Rows are points. Examples show where two turns around zero, p and q, send a point. Write where each new point lands after one turn and then the other. Backwards means that the second turn is done in reverse. Each puzzle has new turns, and all numbers are rounded.
In the rows, zero is written as 128.

Turn p:
[105 138 137] -> [140 145 144]
[139 166 105] -> [167 113 109]
[85 51 73] -> [ 74 199  75]
[166 148 169] -> [131  79 161]
[144 136 155] -> [127 105 151]
Turn q:
[180 156 127] -> [151 103  80]
[111 182 173] -> [197 144 141]
[ 83 160 139] -> [157 171 150]
[174  86 140] -> [106  69 123]
[114  92 105] -> [ 85 133 140]
[105  92  84] -> [ 71 150 134]
Where do these land?
p, then q: [131 107 170] -> [145 129 172]
q, then p: [135  99  72] -> [153 186 121]
q, then p: [121  86  85] -> [147 184 143]
p, then q: [152 182 160] -> [119  62 140]
q, then p: [ 83 172 177] -> [136  53 154]
q, then p: [146 122 103] -> [133 153 109]

Turn p:
[185 102 145 148] -> [105  95 167  90]
[149  96 122  80] -> [137 128 103  72]
[ 80 143  89 157] -> [123 119  95 189]
[ 75 106 135 101] -> [113 173  85 129]
[132 140 123  96] -> [157 137 118 114]
[147 183 154 187] -> [134 116 200 175]
Turn q:
[154 124 128 104] -> [147 127 151 147]
[ 31 120  82 127] -> [137 107  96  28]
[167 121 183 129] -> [ 95 145 163 173]
[124 161 145 125] -> [126 165 124 128]
[165 115 102 156] -> [135  97 105 166]
Where do these land?
q, then p: [156  79 143 125] -> [ 73 147 137 126]
p, then q: [138  93 171 157] -> [105 157 146  79]
p, then q: [ 78 184  96  88] -> [157 122  72 193]
q, then p: [168 125 149 138] -> [100 124 146 160]
p, then q: [100 159  81 131] -> [127  91  88 160]

Turn p:
[123 207 150 138] -> [118 182  78  90]
[ 99  81 136 145] -> [134  84 117 165]
[194 106 149 121] -> [ 81 148 175 150]
[145 116 148 129] -> [103 129 135 141]
[ 84  99 141  92] -> [122  66 119 111]
[123 160  44 142] -> [210 160 144 109]
Turn q:
[168 126 138  77] -> [ 92  82 120 157]
[136 108 118 183] -> [132 183 105 127]
[ 74 127 158 137] -> [138 145 181 103]
[127  97  71 168] -> [135 165  73  91]
[134 183 156  76] -> [144  66 162 164]
Where do these land?
q, then p: [201 135 105 141] -> [197 150 131 156]
q, then p backwards: [109 115 197 108] -> [188  92 128 101]
q, then p: [149 119 117 149] -> [155 145 126 120]
q, then p: [ 90 129  72  50] -> [115  49 194 125]
q, then p: [115 116 138 127] -> [117 121 117 117]
p, then q: [115 129  76 165] -> [126 138  91 181]
p, then q: [116 153 191 156] -> [176 125 106  76]

Turn p:
[149  74 106  69  84 147] -> [116 141 210 171 110 150]
[180 124 116 100 144 132] -> [114  81 164 125 132 143]
[101  66 116 140 120  89] -> [113 163 144 123  70  90]
[158 183 172 170 170 181] -> [ 96  99  70 101 203 155]
[110 151  82  98 129 163] -> [159 125 128 141 114 190]
[124 179 139 183 122 110] -> [140 113  61 137 146  99]
[ 75 120 164 136 127  74] -> [157 172 118  99 120  71]
Turn q:
[ 49 170 167 109  79 164] -> [113 106 150  52  48 113]
[144  64 154 111  84 108] -> [146 118  46 137 109 135]
[152 133  96  90  86 122] -> [189 112 120 134 123 101]
[ 88 107 112 187 143 156] -> [ 72 178 126 109 138 100]
[159 177 163 185 171  98] -> [ 65  92 170 181 149 147]
[161 141 131 102 107 169] -> [166 140 143 151  86 128]
[126 139 102 102 180  89] -> [145 115 150 115 189 157]
[144  92 100 139 175 117] -> [126 162 116 144 183 144]
Where do these land?
q, then p: [107 111 163 167 147 139] -> [162 169 105 131 121 151]
p, then q: [139 147 175 163 144 145] -> [136 144 148  95 177 145]
p, then q: [117 147 173 150  75 139] -> [ 93 121 170 142 180 125]
p, then q: [114 174  68  49 158 118] -> [170 164  96 200  70 150]
q, then p: [157 149  87 154 161 141] -> [124 119  89  88 158 100]
q, then p: [105 120 125 190 140 139] -> [178 156 100 105 118 120]
q, then p: [134 101 149 155  36 138] -> [153 123 126 191  61  90]
p, then q: [142  99 108  87 153  63] -> [147  81  68 139  94 151]
q, then p: [137 105 104  37 137 131] -> [ 96  59 162 144 160 165]

Turn p:
[176 102 126 122 192 100  74 144] -> [131 142 198 108 174 129 115 186]
[171 155  95 211 117 123 124 140] -> [192 131 104 113 160  65  95 129]
[127 138 152  63 117  97 157  90] -> [116 139 148 124  79 149 196 120]
[ 66 112  85 151 109 166 129 108] -> [ 99 112 102 140 149 129  99  54]
[116 148 159 189 140 152 225 150] -> [184 126  54 211 136 131 142 131]
[162 120 153 105 167 183 115 139] -> [135 119 122 107 156 191 122 170]
[131 174 100 103 111 134 130 166] -> [150 157 123 113  82 141  90 121]
[ 95 113 175 155  85  94 131 124] -> [ 95  93 109 158 102  78 149 137]
[164 119 104  59 118 132 142 146] -> [115 191 130  92 106 163 139 139]
[ 71  99 132 121 124 101  52  73] -> [ 61  69 189 113 135 105 131  93]
Turn q:
[124 160  94 132  88  97 153 128] -> [151 114 111 165 129 123 180 110]
[ 89 105 156 154 142 110 144 153] -> [144 124 125 152 131 111  99 182]
[179 155 157  72 217 192 116 137] -> [146 189 153  14 142 156 102 116]
[210  45 111 138 115  99 112 117] -> [ 67 144 157 163 179  91  91  66]
[119 133 158 152 140  98 114 111] -> [137 146 133 155  93 126 102 135]
[ 75 162 131 155 118 128 105 166] -> [172  76 128 129  92 122 127 158]
[ 75 149 137  36  95 144 125 104] -> [ 89 135 107  81  83 119 206 165]
[122  87  55 159 154 104 127 129] -> [128 103  67 150 162 100  90  95]
[ 78 128 133 135 123 130 112 100] -> [112 113 101 135  87 137 123 152]
[208 157 146 147  89 178 173 136] -> [138 134 196 135 181 196 162 101]
Where do these land?
p, then q: [ 70 108 132 121 122 133 125 108] -> [100 116  96 151 112 148 109 156]
p, then q: [140 142 137 127  72 149 152 121] -> [114 114  96 134 149 118 171 100]
p, then q: [109  66 147 166 110 104 157 121] -> [170 127  72 172 134 116 106 144]
q, then p: [176 191  57 101 192  96 173 168] -> [216 179 177  76 149 152 193 122]
q, then p: [157 127 182 120 163 143 185 128] -> [183 106 132 131 102 174  95 161]
q, then p: [113 207 129 120 173  72  72 132] -> [140 154 111  42  86  76 171 131]
p, then q: [ 93  57  87 110  95 135  84 174] -> [142  95  83 104  38 106 123 160]
p, then q backwards: [136 129 112 148 107 162 154  78] -> [141 150  62 111 134 134 139 128]
p, then q: [127 136 170 196 120 159  87 144] -> [105 108 121 122 155  59  77 108]
q, then p: [160 117 127  70 126 129  90 106] -> [113 111 147 140  76 138 163  90]

Turn p:
[133 117 204 189  95 152 129 159] -> [117 138 140 193 105 158 191 176]
[184 134 127 100 106  92 111 137] -> [153 136 153 100 106 182 112 110]
[151 150  94 117 140  69 134 154] -> [160 106 142  66 102 131 132 108]
[134 108  74  98 197 152 161  75] -> [141 110  92 138 157  76  81  51]
[113 134 167 128  99 129 143 118] -> [107 148 133 136 151 148 160 137]
[134 162 118 114 148  78 129 132] -> [140 136 131  73 107 122 139 105]
[156 157  79 145 128  56  86 116] -> [108 104 143  59  63 140 104 106]
[ 99  92 107  79 197 143 115 106] -> [144 153 135 136 154  56  75  96]
[100 100 133 149  96 181 145 154] -> [126 103 122 175 163 127 138 180]
[112 153 167 131 123 198 120 140] -> [129 166  82 169 140 131 137 174]
[ 92 102 139 158  80 158 136 117] -> [ 83 108 134 164 160 136 140 164]
Turn q:
[147 134 115  73 126 120 153 116] -> [159  99 155 116  98 100 123 138]
[ 97 126 122 162 121 152 173 161] -> [116  98  83 141 149 155 128 167]
[150 153 126 190 163 137 163 169] -> [143 137 112 169 164 177  85 165]
[137 114 129  70 134 127  87 144] -> [136 158 126  96  79  95 121 118]
[126 174  92 103 125 106 106 133] -> [148 157 152 122 138  83 139 160]
[118  95 148 174 121 194 121  77] -> [131 109  97 111 158 185 163  66]
[108 111  86  52 135  83 110 132] -> [116 126 149  78 101  49 110 143]
[156  87 151 182 100 124 103  87] -> [107 128 125 162 150 143 135  47]
[140 126 145  77  80 105  88 120] -> [123 145 144 135  78  78 162 102]
[101 160 166 197 174 132 176 141] -> [102 123 136 150 165 215 114 175]
Where do these land?
p, then q: [176  96 135  78 128 150 106 115] -> [159 183 135 132 146 157 150  92]
p, then q: [130 105  81 169 147  99 171 159] -> [ 98  79 126 138 101 113  89  77]
q, then p: [108 175 145  95  99 115  99 140] -> [142 117 122  98 144 152 189 139]
p, then q: [125 152 155  83 156 147 120  91] -> [157 154 172 117 164 120 148 152]
q, then p: [ 87  69 119 123 145  85 124  94] -> [ 97 172 170 113 167  83 112 123]
p, then q backwards: [118 139  95 135  92 190 154 160] -> [110 138  92 160 121 159 187 160]
q, then p backwards: [122 118 124 225 142 119 116 165] -> [119 128 145  96  90 200 131  70]
q, then p: [152 134 182  61  95 151 156 104] -> [114 102 153 167 170 204 148 127]
q, then p: [133 158 109 129  83 126 131  94] -> [140 111 140 142 122 125 170  85]
p, then q: [130 133 135 182 194  97 104 158] -> [102  92 141 198 113  83 150 121]
